Each row of a before or after table is a point. The points were changed in one or more steps. Then noise was added and the rows were shuffled. The steps act on how far a point lies along the listed directions, d1 being the first. Name the steps. A step turns or swaps two directions, mirrors them in a line or flattens them onto one, adds a multiple of one to another, or multiplies one. Angles are multiples of 10 degrees, from the lower direction toward the higher: turns from -170 to 170, lines from 10 to 170 but not 90. Use the fewest steps. Two steps may share a direction if one is a turn and the other turns, adds or multiplies; they go together, in the order done. Otherwise the lowest direction goes first.

Directions:
(1): [ 1.8 -4.9  1.3]
(2): [-4.6 -1.0  2.7]
(3): [2.2 2.0 4.5]
Before (9 x 3)
[[-2.6 -4.7 -0.1]
 [-4.2 -4.4  0.7]
 [ 1.0  4.7 -1.2]
 [ 4.8 -1.7  1.4]
 [ 0.3  2.9 -0.6]
 [-3.3  4.4  5.4]
 [-1.5 -6.2  2.7]
 [ 3.8  5.1 -0.8]
 [-2.8 -1.4 -4.1]]
After (9 x 3)
[[ 3.1 -3.5 -0.3]
 [-0.7 -0.3  0.4]
 [ 3.2  2.5 -2.4]
 [-3.6 -3.8  3.1]
 [ 5.6 -4.4 -0.6]
 [-3.0  4.3 -0.3]
 [ 2.6 -4.6  1.1]
 [-2.6  1.3  0.6]
 [-4.3  2.8  0.6]]
Steps: turn d1 and d2 by -70 degrees; multiply d3 by 0

Directions:
(1): [-3.6 -3.8  1.1  3.2]
(2): [-1.4 -0.4  4.8 -3.7]
(3): [-2.6 -1.9 -3.8 -3.8]
(4): [-4.2  4.6 -0.2  0.7]
Before (13 x 4)
[[ 1.6 -0.6 -1.7  2.6]
 [ 2.2 -5.2 -2.0  1.8]
 [-2.1  2.6  1.6  2.5]
 [ 3.2 -0.3 -2.0  2.9]
 [-1.7  1.6  3.7  2.6]
 [ 0.7 -1.2 -0.8  0.9]
 [-2.3  2.0  1.6  4.5]
 [-1.6  1.5  1.0  4.5]
 [-1.0  2.3  1.2  3.9]
 [ 1.3  6.3  2.1 -3.2]
 [-2.3  2.2 -0.9  2.1]
 [-4.1  0.9  6.4 -2.0]
 [-3.4  0.8  0.2  0.5]]
After (13 x 4)
[[ 1.2 -0.7 -0.9 -0.8]
 [-5.7 -1.5  2.0  3.3]
 [ 3.2  0.4 -4.8 -0.6]
 [-5.1 -0.9  0.6  5.5]
 [-3.9 -0.1  7.0  5.3]
 [-3.3 -0.7  1.6  6.3]
 [ 1.2 -0.3 -3.2 -0.2]
 [-5.8 -1.8 -1.1  3.9]
 [-5.1 -1.7 -0.2  7.8]
 [-4.3 -1.4 -0.7  6.4]
 [-3.8 -0.8 -0.7  6.2]
 [ 5.7 -1.3 -2.9 -4.3]
 [ 0.0  3.9  2.3  1.8]]
Steps: add 1.5 times d4 to d1; turn d2 and d3 by -50 degrees

Directions:
(1): [-2.3 -3.5  3.3  2.0  5.1 -0.5]
(2): [-2.7  1.1 -3.8  5.3 -0.5 -2.7]
(3): [ 3.7 -1.3 -0.3 -1.2  0.8 -6.4]
(4): [-1.6 -1.7  4.3  1.4 -5.4 -1.6]
(5): [4.2 3.6 3.0 4.1 0.8 0.9]
(6): [-3.4  5.2  2.2 -2.4  1.3 -2.6]
Before (12 x 6)
[[ 6.4 -0.2  0.7  1.7  3.4  2.5]
 [ 3.5 -0.8 -0.9 -3.8 -2.6  4.7]
 [ 6.3  0.8 -4.8  5.0  1.0 -0.4]
 [ 1.9  3.7  1.1  2.2  2.1 -6.4]
 [ 0.0 -0.6 -2.9 -3.5  3.1  3.0]
 [ 1.5  0.4  0.3 -0.1 -0.7  2.8]
 [-0.8 -0.4  5.2 -3.4 -0.9  0.7]
 [ 0.5  4.9 -1.4 -0.2  3.8  2.0]
 [-1.8 -4.1 -3.5  2.8 -2.7  0.7]
 [ 3.1 -0.9 -0.6 -0.3  0.4 -1.5]
 [ 8.7  0.1  2.2  0.4 -0.8 -2.5]
 [-2.6  1.4  2.0 -3.8 -1.2  1.1]]
After (12 x 6)
[[ 3.3  0.8  2.7 -7.3  2.4  0.6]
 [ 3.3 -1.8  5.7  2.8  0.0  5.0]
 [-2.5  0.7  6.0  2.8 -1.1 -1.1]
 [ 0.6  0.4 -0.4  0.1 -0.4  3.9]
 [ 0.2  0.1 -1.7  8.9 -3.2  3.5]
 [ 5.5  3.8  0.3 -0.4 -0.4  8.5]
 [ 0.3  0.6  1.7 -6.0  0.2 -1.9]
 [ 2.4 -0.8  1.7 -0.7 -0.7  0.2]
 [-2.6 -4.6  5.2 -1.6 -1.8  0.9]
 [ 5.1 -2.9  2.2 -5.6 -3.0  2.9]
 [-0.4 -3.5 -6.2  3.4 -1.3 -2.1]
 [-2.9  6.9 -1.3  4.1  1.4  2.0]]
Steps: turn d3 and d4 by -150 degrees; add 0.7 times d4 to d1; multiply d2 by 1.6
